Rows are points. Each copy is the shape, with its points in the same order, turned, moved and blurred by noise. Say if it was mirrored as well.

Shape (8 x 2):
[[ 17  27]
 [ 16  -4]
 [-31  22]
 [ 20   5]
 [  0   6]
 [ 32  -8]
 [ 13 -15]
 [ 13  51]]
Copy 1 (8 x 2):
[[-14  27]
 [  9   7]
 [-41 -13]
 [  6  15]
 [ -8   0]
 [ 22  19]
 [ 17  -2]
 [-35  39]]
Copy 1 is: only turned
Copy 2:
[[ 37   2]
 [ 12  21]
 [  2 -33]
 [ 21  19]
 [ 10   3]
 [ 19  35]
 [  1  25]
 [ 52 -16]]
Copy 2 is: mirrored
Copy 3:
[[ -1  39]
 [ 14  17]
 [-41  10]
 [ 12  25]
 [ -6  15]
 [ 30  22]
 [ 19   5]
 [-20  60]]
Copy 3 is: only turned
Copy 4, 8 rows:
[[ 13  28]
 [ 18  -2]
 [-33   9]
 [ 21   8]
 [  3   4]
 [ 36  -1]
 [ 20 -13]
 [  1  50]]
Copy 4 is: only turned

Shape, 9 rows:
[[ 14  -7  27]
 [-40  10 -35]
 [ -7  15  -5]
 [ 44  27  34]
 [-24   8  -4]
 [ 28  -7   2]
 [-26  27 -22]
 [ 25  -2  17]
 [-37 -10  -6]]
Copy 1 (9 x 3):
[[-19   7  20]
 [  4   9 -60]
 [ -9  23 -18]
 [-23  49  39]
 [-16   9 -31]
 [  8  15  20]
 [ -6  28 -46]
 [ -7  16  23]
 [-13 -12 -38]]
Copy 1 is: only turned
Copy 2, 9 rows:
[[-20 -10  17]
 [ -4  19 -58]
 [-11  14 -15]
 [-22  21  48]
 [-19   6 -30]
 [  8  -1  15]
 [-17  33 -41]
 [ -5   0  23]
 [-17  -6 -42]]
Copy 2 is: only turned
Copy 3, 9 rows:
[[ 15  -1  18]
 [-54  35 -15]
 [ -5  19  -9]
 [ 60  -5  -7]
 [-16  23   1]
 [  7 -19  -4]
 [-21  40 -24]
 [ 16 -12   4]
 [-34  25  16]]
Copy 3 is: only turned
Copy 4 (9 x 3):
[[ 22  -6   4]
 [-28  40 -43]
 [-14  12  -5]
 [  5 -22  40]
 [ -3  31 -11]
 [  8 -21  -9]
 [-33  35 -14]
 [ 14 -18  -1]
 [  3  36 -31]]
Copy 4 is: mirrored

Shape, 9 rows:
[[-22   6  28  20]
 [  4 -41 -20  23]
 [-20  16  -8  23]
 [-23 -44  25 -35]
 [ 29   5  -2 -51]
 [ 15  -9  -6   4]
 [ 17  -9  -9  -2]
 [  1  40  20  22]
 [-12  28  -4  27]]
Copy 1:
[[ -3  30  22  16]
 [-18 -27  -3  44]
 [  3  14  -9   3]
 [-36 -21  60   6]
 [ 35 -43  46 -11]
 [ 11 -19  13  23]
 [ 14 -24  14  20]
 [ 35  35  11   9]
 [ 17  21 -11   7]]
Copy 1 is: only turned
Copy 2, 9 rows:
[[-12  38  13  33]
 [  2  -5 -41  27]
 [  1   4  14  46]
 [-26  10  -9 -37]
 [ 42  -6  21 -30]
 [ 22   2  -9  12]
 [ 26  -1 -11  11]
 [ 21  33  27  39]
 [ 11  13  24  47]]
Copy 2 is: mirrored

Shape, 10 rows:
[[-11   3 -17 -14  17  28]
 [-28 -15  21 -21   5   7]
 [-41 -25   9  14 -35 -36]
 [ 17  24 -13 -21  18  30]
 [  8  17 -22 -28  53  13]
 [-44 -12 -25  -7   3  -5]
 [-37 -21 -25  27  12 -29]
 [ -8 -45  43  12   0   7]
 [ -4  15 -18 -32  25  -3]
 [  4 -60  12  -9  -6   3]]
Copy 1:
[[  9  15 -11 -29 -15  32]
 [-40   0 -10 -14  -8  44]
 [-55  20 -28  49 -15  20]
 [ 16   9  14 -47 -14  14]
 [ 20  -9 -15 -52   5   7]
 [-12  15 -46   2 -16  28]
 [-12  22 -53  24  14  10]
 [-34  10  15  23  23  59]
 [  1 -11 -17 -35 -12   4]
 [ -9 -12   6  34   1  58]]
Copy 1 is: only turned
Copy 2 (10 x 6):
[[ 32  -8 -16 -11 -13  29]
 [-21  -1 -15 -16 -11  24]
 [-49 -16 -22  34  22  10]
 [ 49   9 -10 -16 -14   1]
 [ 48 -21 -18 -45 -12  -8]
 [ -6 -29 -43   2   7  26]
 [ -8 -49 -21  10  35  16]
 [-33  -8  37  -4  -4  27]
 [ 29 -14 -33 -25  -6 -10]
 [-24 -26  25  17 -30  12]]
Copy 2 is: only turned

Shape (12 x 8):
[[  3 -42 -10  31  14  -1   5  33]
 [  4 -11   8  34  27  10 -25  -9]
 [ 29 -17   8  19   2  10 -13 -16]
 [-12   8  10 -32 -13 -11  40  15]
 [-15 -26 -24  16  -6  14  -2  14]
 [ -5  -1 -24 -31  15 -12  11   6]
 [  8 -11  18  21  11   1 -24   4]
 [ -6   8 -19 -16  -6  16  32  27]
 [-18  32  -5 -19  12  -5  17  15]
 [  1 -23 -15   9  -7   2 -22  38]
 [-40  12   1 -22   7  -7   4  -5]
 [ 20   4   5  47   4 -20 -23 -27]]
Copy 1, 12 rows:
[[  9   7 -14  25   6 -57 -24   0]
 [  9  38  22   5  -6 -28  -4  -3]
 [ 21  27  -3 -17 -20 -25   0  -6]
 [ -4 -60  -9   9  -7  -1   9  12]
 [-17   9 -17   7  17 -28 -19  -1]
 [ 12 -40  11  -7  25  -9  -8  -4]
 [ 11  20  21   1 -20 -26 -14   6]
 [ -1 -31 -24   8  22  -3  -2  20]
 [  4 -31  15  16  14  14   3  16]
 [ -3   2  -7   2   4 -31 -44  13]
 [-25 -31  30   4   8   2   9  -3]
 [ 20  36  14  12 -30  -3 -13 -32]]
Copy 1 is: mirrored
Copy 2, 12 rows:
[[ 13 -42  12  22 -18 -17  28  31]
 [ 16 -15   7  30  15   9  -6  25]
 [  1 -19   6  21 -10  23 -11   1]
 [-26  -3   7 -47 -16 -41   3   4]
 [ -2 -16 -14  11 -25  -8  17  42]
 [ -8  -1 -14 -33   6 -13  29  11]
 [ 19 -24   3  17   2  -1 -18  15]
 [-41 -14 -15 -16 -12 -30  21  20]
 [-22   5 -14 -21  19 -38  11   9]
 [ 10 -45 -25   7 -20 -21  10  29]
 [ -3  22 -13 -29  10 -24  -3  29]
 [ 26   7   4  45  -1   3 -11 -15]]
Copy 2 is: mirrored

Shape:
[[ 21  -8   3  23 -13   0 -21  21  21]
 [ -5   0  -9  -2   4 -20   9   8 -18]
 [ 14  23   9 -24 -19  24 -28  24 -33]
 [  4 -16   9  21 -17   2  17  21  -9]
 [-27  -8  -2 -31  -8  17   7  -7   5]
 [  6  19   3 -13  -4 -12  -5 -14  -2]
 [ 27 -26 -21  20  -1 -22   7  26  24]
 [-18 -12 -10 -11   7   1 -36  -4  -9]
 [ 17  14 -17  25  34  19  -4  -1   1]
 [-13  24 -18  11  -6  13 -16  41 -33]
 [  9 -26 -18   1  30 -11   6  -6  10]
 [-16 -19  14   5  -6 -31   1  17   6]
 [ 21  13 -18   7 -24  13  21  -7 -28]]
Copy 1 (13 x 9):
[[  1 -18  32  -5 -10 -27  26  18  32]
 [ -4  -4 -23  -2  -2  -3  14   2   3]
 [  5  39  15  -7  -1 -13  -1  42 -11]
 [ 21 -19   8  -6 -18   1  33  14   0]
 [-12 -22   5  -6 -11   5 -29  10 -18]
 [-19  10   5  -3   1 -11   6  -9   4]
 [  6 -37  -2 -30  -6 -24  33   7  41]
 [ -1 -10  -8  22   4 -29 -19   9   4]
 [ 12   6   0   6  -2  10   0   7  60]
 [  4  20 -15  12 -22  -7  14  57  12]
 [  6 -32 -14 -10   9  -4  -3 -12  33]
 [-10 -38  -3   5   3 -17  29   6  -8]
 [ 14  26  -1 -26 -35   5  13  -1   5]]
Copy 1 is: only turned
Copy 2, 13 rows:
[[ 23  10   4 -14 -15  22 -28   5   2]
 [  2  12 -12  21 -14 -19   1  13  -7]
 [-12  37 -12 -20 -13   6  -4  54 -38]
 [ 15  24  25  10  -8   1  -3  27   7]
 [-39  -5  19  -4  -9  -3  18  18   0]
 [-15  27 -19  -4  -9  -2   2  -4  -7]
 [ 36  -7  -9   5 -28  10 -19   3  27]
 [-13  -2   0   3 -24  11  -6  -2 -37]
 [ 26   3 -16   3  21  28  15  -6 -16]
 [  1  10 -13  19   9   7 -23  46 -41]
 [ 14 -18  -5   5 -20   6  21 -14   5]
 [  5   3  18   4 -25 -26 -19   1   5]
 [ -3  39 -14  24   0  18  20  33   5]]
Copy 2 is: only turned
Copy 3, 13 rows:
[[-24 -12  -9   8  11  -2 -13  36  -2]
 [  8  -7 -24  14 -17 -12   2  -7 -17]
 [ -4  20 -18 -41 -20  -1  -3  21 -41]
 [ -6 -21 -35   6  -2  20   9  12   3]
 [ 11  -3   3 -22  -2   7  -3 -37  -5]
 [  2   4  12   2 -26 -10   2   3 -13]
 [ 12 -32 -24  28  20 -13 -16  29   1]
 [-14   4   1   3   1  -1 -28 -20 -41]
 [ -3  20  -6  25  30  -8  22  11 -20]
 [-12  31 -53 -11  -4 -14  -3  -1 -22]
 [ 16 -17   5  31  20  -6   1  -7 -23]
 [-14 -39 -18  11 -13 -12 -11  -9  -8]
 [ 30  27 -23   8 -21  26  14  17  -1]]
Copy 3 is: only turned
Copy 4:
[[  7 -16   5  13 -22   1 -16   0  33]
 [  6  -6  -5   5  -2 -28  -7  18 -16]
 [ 14  -6 -11  19  29   5 -31 -35  -9]
 [ 11 -20   2  31   0   3   3  27   7]
 [-19   6  -2   4  -3  12  18  -5 -33]
 [ 23  -1  -1  -4 -11 -20   2 -18 -11]
 [ -1 -14  -3   9 -39 -10 -23  38  27]
 [-23 -22 -12 -17   3 -18   3 -13  -5]
 [  0  22 -28   7   2 -30   9   6  39]
 [-16  -2  -1  40  31 -27 -29 -11   4]
 [ -5   0 -25 -17 -20 -19   7  31  16]
 [  4 -26  26  -7  -8 -13  -1  27  -3]
 [ 20  -2 -28  47 -15 -14   1   0 -12]]
Copy 4 is: only turned

Shape (16 x 11):
[[ 19  11 -15  -2   9  19  13 -43  -5  22 -24]
 [  9  -6  -3 -19  22   1   4   2   5   1 -35]
 [ 19   4  31  13  -8  13  24  30 -38 -13 -20]
 [-35  -6  23 -29  11 -13  11  21  -7  -3 -13]
 [  7  -8  15  17  -7 -41   5  26   8   6   6]
 [-20  -9  21 -24  19  -2   4  16  -6  25  17]
 [-17   8  25   9 -26   1  18  26  21  -2   8]
 [-17  -1 -21  -2 -27 -13  -9   1 -28   8  13]
 [-16  17 -13   0 -26   9   6  23   7   8  -2]
 [  9  -6 -12 -14 -12  35 -34   7   7  28 -29]
 [-11  11  -5 -25  30   6  30 -16  13   4   6]
 [ 18 -16  -7  12 -33  -4 -24   9 -18  -2 -10]
 [-11   0  21   2   5  -8 -36   6 -24   3 -12]
 [ 33 -24 -16  -7   6   8 -31  11 -28 -25  -7]
 [-25 -36  -6  21  11  -1 -36 -10  -2  30 -25]
 [ 29  -7  20  -3 -19  17   9  -8   6   2 -32]]
Copy 1 (16 x 11):
[[ 25  -9 -39   0   5   4  10  -1 -19  43  11]
 [ -8  -7 -24  15   9 -28  14  19 -10  12  -1]
 [-17 -60  14  28  15  -5  -2  -5   7   6  23]
 [-45 -14  15   4   4 -33  11   0 -27   5 -16]
 [-19   8  28   4   4 -41 -16 -13  15  12  24]
 [-14   4  28   6  25 -21   5  -8 -26  12 -24]
 [-37   0  31  10 -10  -1  12 -23  16  16   6]
 [-13   7  19  -5 -10   7 -26   2 -36   7  25]
 [-27   6  18  11 -17  15  -2  10   0  24   8]
 [ 22  10  -9  37 -23   8   4  21 -10   5 -15]
 [-22   7 -15 -17  30  -6  27   0 -18  34  -6]
 [  9  -1   8  22 -20  -4 -21   1  -7 -12  34]
 [ -1 -18   6   1  -9 -20 -28  -5 -15 -15 -14]
 [ 11  -6 -13  19  17  -6 -14  24 -12 -39  28]
 [  4  22 -23  33 -14 -25 -36 -21 -29   5 -16]
 [ 13 -21 -10  26 -13 -10  27  -9   5  12  19]]
Copy 1 is: mirrored
Copy 2, 16 rows:
[[ 11  15 -22 -21 -40  33 -13 -16 -16  21   9]
 [ 10  -2 -10 -13 -25   4  -8 -17  -7 -20 -23]
 [-26 -22  36   5 -24  28  28   3  -8 -14  -8]
 [ -8  -6   4 -13  -7 -28  29  -5  -7   0 -43]
 [ 25 -36   2  20  12  -6  30   1  -5  -5  -2]
 [  5   8  13  -5  13 -19  19 -10 -36  14 -28]
 [  8  -8  17  -2  20  10  35  17  21  12 -13]
 [  3 -22   6  -9 -12 -25   0  26 -14  28  15]
 [ 15  -5  14  -6  -6   4   4  33  12  16 -13]
 [ 16  10  22  -9 -15   3 -48 -11   9   7 -10]
 [ 14  25 -25 -33  -9   8  21   3 -27   3 -24]
 [  2 -33  21  -1  -9  -5 -19   4   7   0  27]
 [-18  -5   7  23  -9 -26  -4 -10  -4   0  -1]
 [-12 -21  14 -14 -11  -9 -31   2 -19 -38  23]
 [ -5 -22 -20  11   8 -14 -40 -26  -6  26 -16]
 [  6  -6  15 -18 -21  30   1 -26  16  -3   5]]
Copy 2 is: only turned
Copy 3, 16 rows:
[[ -2  40  -4 -23  10 -14  40  -7  -3 -15  -9]
 [  3  32 -20  -6  21  -6  -9   5  -2   5 -29]
 [  3  10  -6 -20   2  52  -4  46 -12  -9 -17]
 [ -7   2   4  -5  31  -5 -44  28  -9   7 -17]
 [ 29  -6 -24   3  -1   8 -26  18 -36   0   8]
 [  7   5  17  -4  35  -4 -23  17  -3  16  19]
 [ 10 -26 -10  -2 -10  -5 -13  48  -5   4   1]
 [-27   3  -3 -18 -13  -4 -18  -5 -28  -1  22]
 [-19   3 -16   0 -20 -10 -10  33  -3   6   8]
 [-22  28  -3  12 -13  -3  21   1   6  39 -16]
 [ 11  19  -7 -24  34 -29  -7  12  19 -13   6]
 [ -9   5 -18  -8 -30  26  -2  -9 -28  16  -6]
 [-12   2   8  19  11  26 -17 -11 -22   0  -7]
 [-10  27 -27 -13  -8  45 -18 -32  -1  16 -10]
 [-21  -6 -15  17  29  -5  16 -25 -35  28 -10]
 [ 15  15  -2 -17 -15   9  19  14  -9   7 -37]]
Copy 3 is: only turned

Shape:
[[ 18  10 -10   9   1   1 -11  -2 -12 -13   9  -7]
 [  1  27  -1   3  16 -10 -12   0 -17   7   5  19]
 [ 14  -4  -1   7  12 -10  -5   6   2  -1  14  10]
 [  3  15   5  10 -13   6  -3  -3  18  -7 -10   4]
 [  3  14   9  10 -19   1 -17   2 -14 -18 -21   1]
 [ 12  -2  12  10  -3 -13 -10  -1 -16   4 -16 -14]
 [ -9  -3  -6   7  14 -12 -16   1  -4   0 -23 -13]
 [-33   4   4 -17 -26 -10   0  -3   6   0 -12   0]
 [-38   5  10  11   8 -10 -16  15 -12  36  14  -8]
 [  8   6   9 -11  13  -4  55  -4  34  -7  -7  -1]
 [-11   1  11 -17   9  12   9   0   0  27 -20  -7]
 [ 16  20  -7  10   9  -9   1  19 -14  22 -14 -13]
 [  7  -2 -17   4  12  -5  -9  27  -1 -20   3  -6]
 [  4   6 -60   5  12  -2  -6  -8  -8  18 -13  12]
 [  6   5   8 -24   7  -8  -9  -1  19  -3 -17 -17]
 [-20  36  -4   9  10  -8  -3  -4 -12 -19  13   0]]
Copy 1, 16 rows:
[[ -5  12  10 -10 -14   5  -1  13  17   9   0   9]
 [-13  28 -10   2   7 -12   7  22   0   1   3  -3]
 [ 10  11  -3   1  -1  -1 -12  10  -1  11   9   9]
 [  7  -5  -1 -14  -4 -20  12  -5   8   0  -9  -1]
 [-11  11   8 -24  12 -10   2  -3  21  -1 -25   4]
 [ -8  -5  14 -16  16  -4  -6  22   4   4 -14  13]
 [ -7  -9   9   6   5  -4 -12  18  11 -17 -25   5]
 [-15 -15   5  -7  18 -11   0 -28   2 -19   5 -15]
 [-25  -9   6  32  25  -6   2  23  -1  12   3 -32]
 [ 54 -18   1 -18  -9 -11  18   0  -9 -26  25  -2]
 [  8 -16  -8   5  23   6  23   9   0 -14  -6  -5]
 [ -6  -7 -13 -20   7   6   1  42   9   4 -10 -14]
 [  7   9   0  -2  -7   2 -25  14  32   0  -2  -7]
 [ -6   3 -29   3 -26  34 -16  11 -15  -7 -21  -6]
 [ -3 -22  -5  -2   5  -8   8   6  23 -23   7  18]
 [-20  23  16  -2 -22 -18   7  13   6 -14   5 -18]]
Copy 1 is: mirrored
Copy 2:
[[ -1  -5  -9  -4  -6  14  17 -10  10   2  10 -11]
 [ -1  21   0 -18   2  -3 -12 -15  18 -14  17 -10]
 [  0   9 -12  -2  10   2  -2 -32   1  -3   5  -4]
 [ -2   9  16   7  -9   4  -6  -7  -3   9 -12 -21]
 [ 11   3  13   6 -16  25  -8   5   6 -13   2 -21]
 [  3  -1  -8  12  -6   7  -4   0  -5 -28  13 -17]
 [-22   7  -7  12 -22  19 -14 -12  -3 -24   3  -4]
 [ -1   6  24   3  -9   0 -19  14 -13   0  -5  21]
 [ -7  52  -8  -5 -17  -4  -6  -6 -14 -22  13  20]
 [ -5 -10   2  31  13 -32  -4 -18  13   6 -45   8]
 [-25  24  10   5  14  -8  -2   7   1 -29 -16   1]
 [-13  16 -26   6  -5  -6  -2   5  13 -15   6 -21]
 [-10   6 -26  -8  -4  28  -1 -17   5   5  -8  -5]
 [-51   6  -6   8   8  12  -3 -13  25   6  37  -1]
 [-20 -11   7 -10  -6  -8 -11  -3 -17 -13 -21  -7]
 [ 12  12   6 -16 -29  -4  -5 -19  36   0   3   7]]
Copy 2 is: mirrored
Copy 3:
[[  0   4  -7  -5 -20   8  -1   4  -3 -15  -8  -5]
 [-20   6   8  14 -11   0 -16  -7  -5   6 -27  -8]
 [ -5 -11  -5  11  -9   0 -14  14  -7  -1   0  -1]
 [  6   7  -9 -11  11  -3  -5   0  16   8  -3  -2]
 [  6   7   5 -23   2  17 -16 -19   8  -7 -10  -9]
 [  4   0  26  -9  -5  16 -13   4   5  -9  -5   8]
 [ -9  -9  26   5   6   5   3  -8  14 -17   2  -7]
 [-19  -4   4 -16  37  21   9 -10   3  18  -2  -1]
 [ -8  -1  32  33  12  31   8   8  -4  25 -15 -21]
 [-10  14 -18   7  42 -21  -5  25   5  -9   3  40]
 [  5  -7  24   7  30  -4  12  -1  -3   5 -22  16]
 [  2  22  33   6  -6  -8  -2   7 -13  -5  -6  -3]
 [ -2  -1  -3   5   0   0  -2   5 -11 -27  10 -24]
 [-22  -1  12  12 -24 -25  26 -29 -11   2  11   2]
 [-10 -13  15 -19  22  -8   4  17  11 -14 -12   0]
 [-27  24 -12  12   1  21  -1  -5   8  -8 -23 -15]]
Copy 3 is: mirrored
